Rows are points. The points of each table are mixes of a few directions, plus a little noise. How many directions does each table use, and how many do they share? Where both have some left over, give the other angles between the two spaces (their principal angles), to ten degrees, smallest first.

First (6 x 3)
[[ -8   3   2]
 [-60  30  17]
 [-80  41  24]
 [ 72 -38 -21]
 [ 27 -15  -8]
 [ 48 -23 -14]]
Second (5 x 3)
[[ 41  36  81]
 [-24  -5 -71]
 [ -2 -29  44]
 [ -4  16 -44]
 [-13 -18  -8]]
Directions: first 1, second 2, shared 0; angles 90

First (8 x 6)
[[ 27 -15 -25 -17 -17   7]
 [ 13  23 -42 -38 -22   5]
 [ -8  18  -5  -7  -2  -1]
 [-20   9  19  12  11  -6]
 [-36  35  16   7  14  -8]
 [-54  15  64  49  39 -14]
 [ 28   9 -51 -43 -30  10]
 [ 51 -95  24  36   3   8]]
Second (7 x 6)
[[  0  22  15  -8   1  25]
 [-25 -20  10  33 -20  -4]
 [-13 -13  -2  -3  14  11]
 [  7 -53 -22 -24  31 -33]
 [  8 -16  40 -29   6   4]
 [-32  -4  25   1  10  46]
 [ 51  84 -66  33 -43 -51]]
Directions: first 2, second 4, shared 0; angles 40, 60

First (8 x 11)
[[ -4   0  -8   4  -4 -19  -5 -16  18  16  -3]
 [-11  -2   6  22   9   3 -10  11   6  49 -26]
 [-10  -2   9  22  11  14  -9  21  -6  45 -26]
 [ -3   4 -35 -15 -23 -69  -2 -70  56 -11  21]
 [-11  -2   5  20   8   1  -9   9   5  44 -22]
 [  5  -1  21   0  12  41   5  40 -36 -10  -4]
 [ 26   0  36 -27  13  85  25  70 -83 -85  24]
 [  6   6 -31 -29 -26 -57   6 -66  41 -48  38]]
Second (9 x 11)
[[ -2  24 -40  53 -58  13 -76 -34  71 -81  32]
 [ -1  13 -23  30 -35   7 -44 -21  42 -48  19]
 [  0  -1   0  -3   2  -1   4   2  -3   3  -2]
 [  2 -29  49 -61  67 -14  89  38 -81  95 -36]
 [  1  -9  16 -21  23  -5  30  13 -26  31 -12]
 [  0  -3   3  -6   7  -3   9   3  -7  10  -3]
 [  0   0   0   2  -1   0  -3  -1   1  -2   1]
 [  1  -9  16 -19  20  -5  27  13 -25  29 -11]
 [ -1  11 -19  25 -26   6 -34 -16  31 -36  14]]
Directions: first 2, second 1, shared 0; angles 60

First (8 x 14)
[[ -2 -24  14  -4  12  20   1   5   4  -6   1  -5 -13   6]
 [  4 -33  42 -39  60  22   8  10 -26   7  20 -29 -73  27]
 [  7  75 -51  24 -48 -76  -7 -23 -16  34   0  27  48  -5]
 [ -9 -35 -18  57 -61  19 -14  -6  47  -6 -17  37  72   7]
 [  5  66 -49  27 -51 -64  -7 -20  -7  25  -4  27  53 -10]
 [  0 -56  47 -31  55  46   7  15  -9  -8  13 -27 -64  23]
 [  6  49   3 -46  41 -21  13   5 -34  -6   5 -30 -45 -28]
 [-11 -42  11  13  -9  54  -1  13  40 -40 -20   0  21 -21]]
Second (8 x 14)
[[-60 -70  15  47  20   1 -70 -54  -7 -25  12 -47  12  39]
 [ 58  44 -35 -81 -30 -25  95  33  -9  32 -34  35  59 -32]
 [ -9 -10   8   4  -7  25  20   6   7  -2   9  19  10  23]
 [ 24  22 -21 -24  -2 -35   8   3  -8   9 -17  -7   9 -30]
 [  6  -6  51 -13  -9  88  13  30  -5  17 -12   6 -40  -9]
 [  4   3  34   8  15  30 -54   6 -12   7 -14 -37 -71 -40]
 [-24 -22 -33  21  12 -63 -32 -42  -3 -20   8 -24  38  18]
 [  0  38 -18  39   1 -21  20  19  35 -21  45  55 -16  30]]
Directions: first 3, second 4, shared 0; angles 30, 50, 80

First (8 x 20)
[[-15  -7  -5  -6 -49  20  -7 -54   8  48 -17 -10  29 -20 -17  45 -57  11
   31  54]
 [ 16 -40 -25 -21  10   5  12  58  10 -72  65  -5   6  34 -18 -30  50   7
  -66  26]
 [-33  30  17  33 -16   8 -24 -92   4  66 -40   5 -18 -23  -5  42 -43 -36
   66   0]
 [ 12  14  81   3  22 -11 -10 -33   8  30   7 -28  19 -29  26  47 -39  27
   61 -26]
 [ 29 -38  32 -29  26 -12  13  54  16 -60  71 -26  26  16   9  -9  29  40
  -38  -5]
 [-11 -17 -60 -23 -32 -16  24  43  -8 -12 -35  22   2  16   8 -56  21   7
  -57 -18]
 [-36   5  24  26   4 -14 -17 -70  20  21   1   0 -29   1   4  12   2 -40
   26 -34]
 [ 38  54 -64  17  34  20   9  95 -57 -22 -52  42 -35   5  -7 -51  36 -16
  -22   3]]
Second (10 x 20)
[[ -1   2  -1   3   0   3  -2  -5  -1   3  -1   0  -2  -1  -2   3  -2  -3
    3   4]
 [-16  27 -13  35  -3  33 -25 -55  -5  29 -10  10 -26  -7 -33  33 -17 -46
   39  45]
 [ 26 -47  24 -60   6 -56  43  94   7 -49  15 -18  44  11  57 -56  27  79
  -66 -76]
 [-22  42 -21  54  -5  50 -39 -86  -6  45 -14  16 -41 -10 -51  52 -25 -72
   60  70]
 [-22  41 -21  52  -5  49 -38 -83  -6  43 -13  16 -39 -11 -50  50 -25 -70
   59  68]
 [ 24 -43  22 -56   5 -52  40  88   7 -46  14 -16  41  11  53 -52  25  73
  -61 -71]
 [ -3   6  -3   8   0   7  -6 -11  -1   6  -2   2  -5  -2  -7   6  -3  -9
    9   9]
 [ 20 -35  18 -46   4 -42  33  71   6 -37  11 -13  34   9  43 -43  21  59
  -49 -58]
 [-10  18  -9  24  -1  22 -17 -37  -3  19  -6   7 -17  -4 -22  22 -10 -31
   26  30]
 [  6 -12   6 -15   1 -14  11  23   2 -13   4  -5  12   3  14 -14   7  20
  -17 -19]]
Directions: first 5, second 1, shared 1

First (11 x 32)
[[ -1   1  -2   0  -2   2   1   1   0   3  -1  -1   1  -1   2  -1   0   2
    1   1  -2   0  -1   1   1  -2  -1   0   0  -1   2   0]
 [ 20 -16  31  -6  35 -46  -7 -20  -7 -70  17  10 -14  23 -39  11   9 -43
  -16 -21  42   0  15  -5 -21  44  14  10   1  20 -24 -11]
 [-28  22 -43   9 -48  62  10  27  10  95 -24 -14  19 -31  54 -15 -13  58
   22  27 -57   0 -21   6  28 -61 -19 -13  -1 -27  32  15]
 [ 11  -9  17  -3  19 -25  -4 -11  -4 -38   9   6  -8  13 -21   6   5 -23
   -9 -11  23   0   8  -3 -11  24   8   5   0  11 -13  -6]
 [-22  18 -34   7 -38  49   8  22   7  76 -19 -11  15 -25  42 -11 -10  46
   18  22 -45   0 -17   5  22 -48 -15 -10  -1 -21  26  12]
 [-15  12 -23   5 -26  33   5  15   6  51 -13  -8  10 -17  29  -8  -7  31
   12  15 -31   0 -11   3  16 -33 -10  -7  -1 -15  18   8]
 [ 20 -16  31  -6  34 -44  -7 -20  -7 -68  16  10 -13  22 -38  10   9 -42
  -16 -19  40   0  15  -4 -20  43  14   9   0  19 -23 -10]
 [ 14 -11  22  -4  23 -30  -5 -14  -4 -47  12   7  -9  15 -26   7   7 -29
  -11 -14  28   0  11  -3 -14  30   9   6   0  14 -16  -7]
 [ -3   3  -4   1  -6   7   1   3   1  11  -3  -1   2  -4   7  -1  -2   7
    2   3  -7   0  -2   0   3  -7  -2  -2   0  -3   4   2]
 [-18  14 -27   5 -29  39   6  17   6  59 -15  -9  12 -20  34  -9  -8  36
   14  17 -35  -1 -13   4  18 -38 -12  -8  -1 -17  20   9]
 [ 21 -17  33  -7  37 -48  -7 -21  -7 -73  19  11 -15  24 -41  11  10 -45
  -17 -21  44   0  16  -5 -22  47  15  10   1  20 -25 -12]]
Second (8 x 32)
[[ -1  -4 -10   6  -1   6   3   8  -1  14   1   7   6  -3   4  -1   5   2
    2  -6 -12  -6  -1   5  -2  -9  -8  -2  -1  -6  11   3]
 [ 18 -50 -37  44  26 -11  25  45 -26  31  27  72  26   4 -20   1  50 -31
   -9 -79 -48 -53   8  41 -46 -24 -48  -3  -3 -22  59  17]
 [-15   7 -35  12 -28  39  11  26   2  69 -12   2  17 -20  33  -9   0  34
   13   6 -46  -7 -13  10  11 -45 -20  -9  -2 -22  31  13]
 [ 11 -20  -1  11  20 -17   5   7  -9 -13  14  25   3   9 -19   4  18 -22
   -7 -30  -1 -16   7  11 -20   7  -9   3  -1   0   9   2]
 [ -6  20  18 -18  -7   1 -10 -21  11 -19  -9 -29 -12   1   6   0 -20  10
    1  31  23  21  -2 -17  16  14  21   2   2  10 -26  -8]
 [  2   6  18 -13   5 -12  -8 -18   4 -30  -1 -14 -10   7  -8   3  -9  -6
   -3  12  26  13   4 -11   4  20  16   3   1  11 -23  -7]
 [-13  46  43 -45 -18   1 -26 -48  24 -45 -24 -68 -29   2  12   0 -47  22
    4  73  56  50  -4 -42  40  32  49   4   2  26 -62 -19]
 [  5  -6   1   2   6  -7   2   0  -2  -6   4   6   0   3  -6   1   5  -7
   -2  -8   2  -4   3   2  -5   4  -1   0   0   0   1   0]]
Directions: first 1, second 2, shared 1

First (8 x 32)
[[ -3   3  -4 -12   7   6  -8 -10  -4  -7   2   8 -20  -1  -4  -9  -3  -7
   -2   2   0  -3   0  -2  -7  -8  -2  -4   8  -1   0   6]
 [ -2  -3  -2  10   3  -9  -7  -5  -4 -16 -14   9 -19 -15 -12  -3 -11  -1
    6  10 -13   2  -3  -6 -21  -1  30 -23  -8  -4  -2  20]
 [ 13   1  17  -1 -25  13  43  37  18  59  33 -43  95  43  43  31  35  16
  -17 -31  40   1  14  11  77  18 -81  72   1  17   6 -69]
 [  7   1  -5  11   0  -6 -17   0   7  15   8   2  17   9  -2  -6  14  21
   19  -9  -8   0 -27  37  -7  19  10  -2   2 -20  -2  -3]
 [ -7  -4  10  -6  -5   4  27   7  -6 -14 -12  -8  -7 -10   6  15 -15 -21
  -24  10  11   1  34 -46  14 -18 -12   6  -8  26   2  -2]
 [ -8   4 -11 -14  17   3 -25 -24 -10 -25  -6  23 -53 -13 -18 -21 -14 -12
    5  12 -13  -3  -7  -3 -34 -15  24 -27  10  -8  -2  29]
 [ -2   3  -7  -5   8   1 -16 -12  -3  -6   1  11 -19  -2  -8 -12  -1   0
    7   2  -7  -2 -11  10 -16  -2  10 -11   7  -9  -1  11]
 [  2  -5   3  17  -5 -11   3   6   1  -5 -12  -1   6 -10  -5   6  -5   6
    5   5  -8   4  -1  -2  -7   7  21 -12 -13  -1  -1   8]]
Second (11 x 32)
[[ -1  -1   1  -9  43   8 -14   7  -9 -11   8  24 -18  36  25  -5   3   6
    4  16   3   6  -8  18  -5  -9  -1  -3  29   0 -12   4]
 [ 18 -16  12   3  25  10 -22   4   6  -2  -7  30  -9  23   2  -6   8  17
   25  13  -4   7  -5  34  -2 -15  10 -10   5   7 -13  15]
 [ 11 -17  25  32   0 -12  30  57  -8 -21  -8 -14  12 -19  14  56 -11   2
    6  26   2  14  29 -18  18   9  36  -4 -26  33   1   6]
 [  5   4  -3 -18 -34  27   1 -40  24  29  27  -8  11 -18 -30 -38   5 -17
   11 -22  11 -33  -2  15   1  -2 -34  19   2  -6   4  -7]
 [ -6   3  -8 -27   2  21 -11 -52  17  26  -2  19   7  35  -3 -55   9  -3
  -10 -18   7 -14 -11   8  -1 -24 -53  13  20 -14  -9  -9]
 [  8   4   2 -24  -9  28  -1  -7   9  14  38  -6  -4  -5  -7  -8   8 -14
   10 -10  17 -19   5  17  14  -3 -29  25  14   7   7 -11]
 [  4  -7   2  24 -24 -27   4   7   0  -2 -40  -8  13 -19 -15  16  -3  14
   -6  -5 -16  18   4 -19  -1   3  24 -17 -35  -1   4   7]
 [-19   0  -3  27  -2 -16  24 -10   2  -8 -18  -6  18  -8   3 -12 -20  -7
  -12   9  -8  -8  -1 -28 -21  12  18 -16  -6 -10  -7   6]
 [  3   4   2  -1  22 -26  -5  63 -35 -27 -14  -9 -21   7  31  71   7  17
  -19  11  -2  46  12 -16  25   3  22  -1  -8  17  13  -8]
 [-16   4  -6  28 -16 -29  23   7  -6 -12 -20 -20  13 -26  -2  14 -17  -4
  -16   4 -11   3   3 -35 -13  20  28 -15 -21  -7   4   3]
 [ -6  21 -23 -34  -7  17 -26 -36   3  15  37  -1 -22  -6 -18 -34  10 -10
    6 -22   2 -21 -26  27 -15   6 -22  10  25 -27   9  -6]]
Directions: first 3, second 6, shared 2; angles 70

First (11 x 32)
[[ -6  65 -21   2   6  -7  19 -14  87  -1 -11 -10  41 -21   3  14 -11 -16
  -30 -38 -21  37  -5  -6 -47 -22  16  25  18  27 -42 -48]
 [ -4  37 -13   0   4  -5  11  -9  50  -1  -7  -5  24 -12   2   7  -6  -8
  -16 -22 -12  21  -3  -3 -28 -14   9  14  10  17 -24 -29]
 [ -3  35 -11   1   3  -5  10  -8  46   0  -6  -5  22 -10   2   7  -6  -8
  -16 -21 -10  20  -3  -3 -25 -12   8  14   9  15 -22 -26]
 [  3 -21   7   0  -3   2  -7   5 -29   0   5   3 -13   7  -1  -5   4   6
    9  13   7 -13   2   1  16   8  -5  -9  -6  -9  13  15]
 [  2 -18   6   0  -2   2  -6   4 -24   1   3   3 -11   5  -1  -4   4   5
    8  11   6 -10   2   1  12   7  -4  -7  -5  -7  12  13]
 [  3 -30  10   0  -3   3  -9   7 -39   1   5   5 -19   9  -2  -5   5   8
   13  17   9 -17   2   3  21  10  -7 -11  -7 -13  19  23]
 [ -1  11  -4   0   1  -2   3  -2  15   0  -2  -2   7  -4   1   3  -3  -3
   -5  -6  -4   6  -2  -1  -7  -3   3   4   3   5  -8  -8]
 [  7 -71  24   0  -7   8 -20  16 -95   1  12  11 -45  23  -4 -15  13  18
   32  42  23 -41   4   5  51  24 -18 -28 -19 -30  46  55]
 [ -2  14  -5   0   2  -2   3  -3  19   0  -2  -2   9  -4   0   2  -3  -4
   -7  -8  -5   8  -1   0 -10  -5   3   5   4   6  -9 -10]
 [  1   0   1   0   0   1   0   0  -2   0   0   0   0   0   1  -1   0   0
    1   1   1   0   0   0   0   1   0   0  -1  -1   1   1]
 [  2 -20   7   0  -2   3  -5   4 -27   1   4   3 -13   6  -2  -4   4   5
    9  12   7 -12   1   2  15   7  -5  -9  -6  -9  13  15]]
Second (10 x 32)
[[  4  26  -6  10   6  -8  -1  -5  13   0  -3  13  -7  10  -7  -4  -4  -5
    4   0   8  18   8  18 -11  -2  -6   8  29  -1   9 -11]
 [ -3 -27   7 -10  -7   9   4   5 -12   1   3 -15   8 -11   7   4   5   5
   -3   0  -9 -19  -8 -19  12   2   6  -8 -30   3  -9  11]
 [  4  14  -2   8   4  -6  -3  -3   0   0  -1  12 -11  11  -5  -5  -2  -3
    5   5   9  11   7  15  -3   1  -6   4  22  -4  12  -3]
 [-10  -1  -3 -15  -6   7  13  -2  33   0  -3 -26  38 -27  13  14   1  -3
  -24 -24 -25  -4 -15 -30 -11 -10  20   5 -34  19 -41 -13]
 [  0 -81  24 -15 -14  17 -10  17 -77   1  12 -13 -17  -1   7  -4  14  17
   15  25   4 -50  -8 -22  48  18  -3 -28 -53 -16  15  49]
 [  2  43 -12  10   8 -11   2 -10  35  -1  -6  11   3   5  -5   0  -9 -10
   -5 -10   2  27   7  16 -24  -7  -1  14  34   6  -3 -24]
 [  0 -31  10  -6  -5   6  -3   6 -28   0   5  -4  -7  -1   3  -1   6   7
    6   9   1 -19  -3  -9  18   7  -1 -11 -20  -7   6  19]
 [ -3  18  -7  -3   1  -1   9  -5  32   0  -4 -10  21 -13   4   8  -2  -5
  -14 -17 -13   9  -6  -9 -16  -8   8   7  -4  13 -22 -17]
 [ 13  52 -12  26  16 -19 -10  -9  10  -1  -4  38 -32  32 -18 -13 -10  -7
   16  11  27  38  23  48 -18   0 -19  13  72 -10  34 -16]
 [ -1 -14   4  -6  -4   4   1   2  -7   1   1  -7   5  -6   4   1   3   3
   -2   0  -4  -9  -5 -10   6   1   3  -4 -15   1  -5   6]]
Directions: first 1, second 2, shared 1

First (9 x 32)
[[ -8   5  -7  14  12 -19 -22 -33  24  30 -42   9  33  27 -24 -37 -26 -48
  -13  28  28  -5  23  13  27   9 -18   0  10 -42  -5  25]
 [ 23 -34  -3 -29 -33   9   0  10   2   8  29  -9 -54 -47 -10  29  36  35
   21  16 -25 -26 -18   8  -9   1  33 -12  15  35   6 -14]
 [-14  18  -7  12   4   9  20   7  -1 -20  -6 -10   7   9  18  28 -16   7
    3 -28   3   7   0 -11 -22 -27 -22  18 -19  11  -1 -15]
 [  7  18  -9  14 -11   8 -19  -9  12   5   7 -14  -7  -9   4  22 -17  19
    6 -10  24 -13   2   2 -34 -14 -11   8 -13  20  -7 -18]
 [-28  44  -4 -20 -16  -2  62  -3 -12  16  -2  14   1  -5  58  52 -18  16
   29 -18   1  10 -17   4  -7  -4 -31  -8 -33  14  -2 -13]
 [ -9 -33  11   0  34 -18   1   4  -4 -11 -31  18  32  36 -33 -64  14 -56
  -28  21 -23  19  15  -5  59  19  11  -2  30 -53   8  40]
 [ 15 -70   6 -30  -8  14  26  46 -17 -43  26 -12 -47 -29 -22  13  63  21
    3  -1 -69  -3 -19 -16  12 -12  48   3  29  24  19  -5]
 [ -7  20  -3  -2  -6  -5   7 -12   3  18  -6   6   5   1  14   9 -14  -1
    8   2  13  -1  -1   7  -1   5 -14  -6 -10  -2  -4   0]
 [ 20  32  16  41  25   1 -75  -9  -5  -2  26  -2  29  18  -5 -52 -23   6
  -27 -10  47  10  14  -2 -25  24   3  -2  -8  -6 -14   2]]
Second (10 x 32)
[[-16  30   6  33  33 -20   4 -13 -15 -30  -3   7  -1  34  25  -5 -26  -2
   16 -18  -1  18  26   1  16 -29 -37  46  11  33 -27  22]
 [ 13  -6 -79  36   1 -27  -6   3  10   7 -14 -66  46 -21  -8  10   7  29
  -37  -6  29 -63   9 -11 -17 -79  -8 -10  -5  -2 -26 -39]
 [-19  46  15  10  11  -6  10 -14  -6  11  10  14 -19  12  16  14 -24  -7
   26  -9 -18   4  10  16  35 -11 -12  39  -4  38 -23  18]
 [ 22 -17 -33   3 -12  -2 -13   0   7  13  -1 -34  20 -21 -27  -9   7  10
  -21   0  25 -25 -14   0 -14 -11  12 -23  -4  -2   7 -16]
 [  8  10  34  -3   4  30 -24   4   5   1  27  17 -37  -2 -14  -3  -6   6
    2  -8  -6   8  -8   1  -8  22  19  11  -4  21  16   1]
 [  9 -14  -1  -1 -50   7 -42  10  -5 -18   8 -38  46 -21 -11   8   7 -16
   19  -1   1  29   2  12 -32  32  18  -7 -12 -19 -28  -8]
 [-11  18   9  20   7   2 -13   8   1 -19   9  -1  -3   9  19  17  -5   7
    6  -9 -14   3  19  -8 -10 -19  -7  27  -3   7 -23  -9]
 [-16 -12  20   4   6  -2   0  13  -7 -45 -11  16  11  22  31   4   8  -5
    9   1 -13  31  22 -17 -20   7 -17   8  10 -30 -10   3]
 [ 19 -51  17 -71   2  11  51 -13   4  52 -21  53 -36  -8 -40 -47  21 -15
  -21  30  18   3 -56   6  29  71  21 -76  15 -29  95  27]
 [-12   1  13 -30  -2   5  32   3   7  28  -5  32 -25  -5  10  11   9  -5
    1  17 -21  -9 -11   0  20  16   9 -16  -3 -15  20   0]]
Directions: first 5, second 6, shared 1; angles 40, 50, 60, 70
